Rows are points. Two turns around zero, p and q, are shown by what they do to some points. Write where each new point lands after one turn and then the other. Backwards means that the second turn is done in reverse. Each puzzle has new turns, and all numbers are rounded.
(in the rows, 100 means zero)

Turn p:
141	69	115 => 99	54	127
127	150	115 => 150	118	124
56	72	53 => 63	101	40
106	118	129 => 110	115	130
70	91	88 => 77	112	78
Turn q:
104	62	144 => 137	73	136
104	106	75 => 90	104	76
85	148	86 => 63	136	97
76	24	100 => 111	21	106
114	123	78 => 93	124	75
118	136	116 => 107	142	109
Where do these land?
q, then p: 79	77	135 => 77	88	139
q, then p: 127	149	134 => 149	134	127
q, then p: 79	70	71 => 65	81	76
q, then p: 68	83	70 => 60	98	76
q, then p: 147	121	90 => 149	100	83

Turn p:
140	127	108	89	111	75 => 133	121	104	61	109	89
75	142	95	89	92	136 => 84	103	98	91	41	110
113	117	112	101	113	147 => 128	109	96	112	63	123
136	55	102	91	75	80 => 118	67	115	93	151	111
76	24	56	102	106	92 => 68	59	57	136	150	105
79	120	95	121	98	87 => 83	109	105	103	87	70
78	93	114	92	109	82 => 76	120	104	102	115	104
103	122	117	116	94	101 => 109	112	121	101	84	88
Turn q:
96	137	100	85	87	111 => 125	108	119	116	75	101
86	132	104	95	122	112 => 117	129	121	89	89	108
104	56	103	117	86	84 => 69	77	75	99	118	84
142	112	114	89	111	103 => 120	73	127	92	113	116
92	40	91	138	79	119 => 41	99	79	126	133	84
92	131	120	73	84	92 => 120	92	116	98	59	92
85	150	101	114	123	83 => 142	133	110	78	96	83
125	34	60	103	77	95 => 67	65	49	130	132	118
78	107	107	87	131	100 => 99	123	104	72	86	113
Where do these land?
q, then p: 119	104	131	112	83	121 => 94	124	125	121	124	103
q, then p: 81	70	87	68	89	80 => 76	55	85	102	90	98
q, then p: 127	125	108	104	76	130 => 123	117	130	130	114	93
p, then q: 116	101	90	116	124	131 => 114	88	94	129	130	96
q, then p: 104	137	78	102	130	62 => 144	92	81	58	101	108
p, then q: 34	65	105	68	98	87 => 71	174	100	94	78	97
p, then q: 134	116	99	116	136	85 => 150	81	97	96	114	111
q, then p: 84	82	102	114	63	104 => 73	97	104	112	111	66

Turn p:
104	124	129	114	146	76	106	101 => 99	104	117	100	134	145	120	78
118	107	69	112	58	112	112	94 => 101	99	81	87	60	69	122	101
130	65	80	55	74	129	119	101 => 136	107	94	70	64	79	73	140
66	61	98	153	132	66	96	80 => 111	89	80	119	160	81	92	45
101	79	126	118	48	100	87	142 => 117	75	120	149	55	85	91	90
46	73	99	58	132	156	134	129 => 98	35	92	75	125	116	45	153
91	149	91	87	142	61	94	41 => 53	150	107	62	147	114	119	79
113	127	118	59	81	131	67	87 => 69	135	101	106	63	122	82	134
121	123	69	89	120	62	85	119 => 104	124	127	101	125	89	144	120
105	132	109	106	77	77	112	68 => 75	119	111	79	80	99	115	65
105	60	110	149	90	131	87	137 => 137	63	68	153	86	99	97	95
Turn q:
99	88	121	115	57	64	77	74 => 99	114	145	118	85	66	79	129
135	111	119	154	169	129	95	102 => 120	74	117	140	139	139	113	36
94	78	54	72	79	120	66	56 => 105	80	102	81	41	129	64	130
37	123	100	64	70	72	129	95 => 45	126	91	47	95	64	94	118
69	118	85	94	94	91	97	141 => 84	138	64	93	112	98	89	101
132	87	121	63	88	101	62	77 => 150	75	114	89	80	76	75	111
121	115	127	128	100	131	131	129 => 115	119	101	113	112	100	153	65
86	120	52	81	95	69	133	109 => 49	94	53	99	90	88	103	117
128	61	120	130	148	123	109	116 => 133	79	114	121	145	140	131	92
Where do these land?
q, then p: 108	69	94	102	114	150	109	70 => 125	88	82	86	60	117	63	114
q, then p: 100	44	84	94	102	126	98	97 => 128	75	92	105	70	119	96	137
p, then q: 104	72	112	127	89	112	71	150 => 108	112	124	160	103	118	122	109
q, then p: 135	176	74	87	103	46	93	135 => 84	126	84	107	148	25	140	64
q, then p: 128	156	115	73	78	60	76	70 => 99	146	133	128	110	52	97	55
p, then q: 100	96	106	87	60	110	117	122 => 120	122	114	105	92	79	104	132
p, then q: 62	141	93	159	127	146	131	104 => 75	83	95	67	93	174	123	149
q, then p: 115	68	129	91	130	86	115	100 => 145	95	106	95	128	123	91	104
q, then p backwards: 87	46	96	110	111	92	103	43 => 77	127	122	56	109	105	119	150
q, then p: 93	83	89	123	100	102	127	86 => 97	62	96	96	96	111	84	94
q, then p backwards: 69	149	107	47	86	69	59	123 => 82	47	73	77	79	110	100	32

Turn p:
88	24	113	112	103	89	96	107	102	93	102 => 93	73	108	71	62	112	99	137	116	140	105
65	112	108	25	117	93	97	103	119	96	96 => 94	109	85	95	62	33	115	97	93	70	80
109	107	114	107	113	94	120	92	110	93	102 => 99	96	94	86	98	112	113	86	97	86	114
95	116	107	92	91	113	103	108	85	92	87 => 89	109	109	123	98	102	105	103	96	84	95
83	111	90	106	108	85	121	112	114	116	88 => 131	104	90	96	98	104	124	102	86	95	88
76	104	94	108	102	96	102	100	108	93	119 => 107	108	89	88	111	92	107	121	104	95	108
121	111	109	112	108	94	91	103	84	106	117 => 88	113	109	88	118	114	95	82	111	104	96
104	109	97	96	114	97	101	116	104	97	110 => 104	110	95	87	100	102	96	97	106	86	88
116	95	113	113	52	152	83	93	93	111	113 => 74	124	110	132	106	114	58	110	81	123	131
109	112	102	109	82	89	78	96	98	91	103 => 105	108	118	109	114	95	93	93	119	104	113
107	107	117	113	100	91	115	90	90	123	114 => 92	111	107	83	115	112	115	86	83	112	107
105	83	89	81	100	87	126	101	101	99	100 => 106	77	110	82	89	95	99	103	81	91	91
120	110	67	116	101	118	79	95	105	97	62 => 119	80	84	144	110	113	81	85	113	105	91
102	98	81	110	110	102	89	86	86	94	90 => 96	80	93	112	117	102	100	100	113	107	92
Turn q:
98	93	106	109	89	112	105	109	114	124	100 => 98	112	101	88	97	84	126	106	103	102	101
101	103	107	124	85	94	120	85	90	116	122 => 105	119	114	114	69	108	115	110	110	108	92
88	89	88	79	103	76	87	117	87	78	95 => 100	81	117	99	117	102	73	80	98	106	121
117	89	81	124	126	107	119	88	105	110	101 => 101	107	84	141	104	89	116	117	97	105	97
86	77	116	108	89	91	112	77	88	72	112 => 90	73	118	116	72	121	105	95	111	90	107
100	94	91	96	108	115	121	122	76	72	76 => 116	69	102	105	99	93	90	111	63	100	119
95	99	124	85	87	106	121	117	125	95	108 => 88	97	95	80	76	87	115	74	85	95	100
107	117	106	108	83	79	79	91	112	104	93 => 111	113	89	86	96	103	88	95	133	95	99
88	118	78	77	75	107	102	80	121	119	124 => 59	126	108	85	87	87	84	109	109	105	79
120	131	125	102	125	115	86	114	82	114	96 => 134	116	82	87	119	123	107	100	77	99	79
107	115	119	94	122	88	82	86	80	116	83 => 123	94	88	94	120	126	97	100	110	118	78
120	88	79	85	93	88	73	104	92	94	89 => 94	102	92	95	123	110	77	105	109	108	130
73	86	80	108	116	122	93	111	129	87	104 => 81	91	110	111	121	67	107	97	94	68	98
Where do these land?
q, then p: 95	100	128	93	83	125	102	78	113	108	119 => 102	96	103	125	83	89	111	123	76	76	104
p, then q backwards: 117	102	126	88	115	87	103	117	68	83	101 => 69	95	117	94	84	104	87	83	111	101	131
p, then q backwards: 83	77	81	104	102	128	95	84	84	87	95 => 106	86	77	91	110	114	109	68	96	94	79
q, then p: 91	123	84	131	114	95	88	115	118	81	82 => 114	79	111	88	104	105	91	79	143	90	106
q, then p backwards: 70	100	86	107	99	81	114	106	85	73	108 => 125	93	94	80	68	94	96	101	98	87	82
p, then q: 111	127	93	94	95	131	87	119	117	107	104 => 117	114	94	103	111	107	70	117	113	73	93
p, then q: 107	102	88	85	84	90	107	98	115	103	78 => 108	102	92	108	88	123	106	105	114	104	120
p, then q: 98	82	88	116	84	86	111	77	109	88	123 => 82	112	107	107	118	116	113	73	82	111	109
p, then q: 110	93	97	98	96	82	128	76	70	117	103 => 100	69	112	107	104	120	123	100	87	126	89
q, then p: 108	116	109	73	103	121	68	97	106	121	101 => 92	96	75	117	92	80	106	95	96	77	68
q, then p: 106	79	109	83	131	82	115	109	108	115	91 => 102	78	84	86	117	105	115	93	77	126	93
q, then p: 106	98	111	127	93	93	83	125	108	118	95 => 105	98	99	79	106	100	93	72	91	71	109
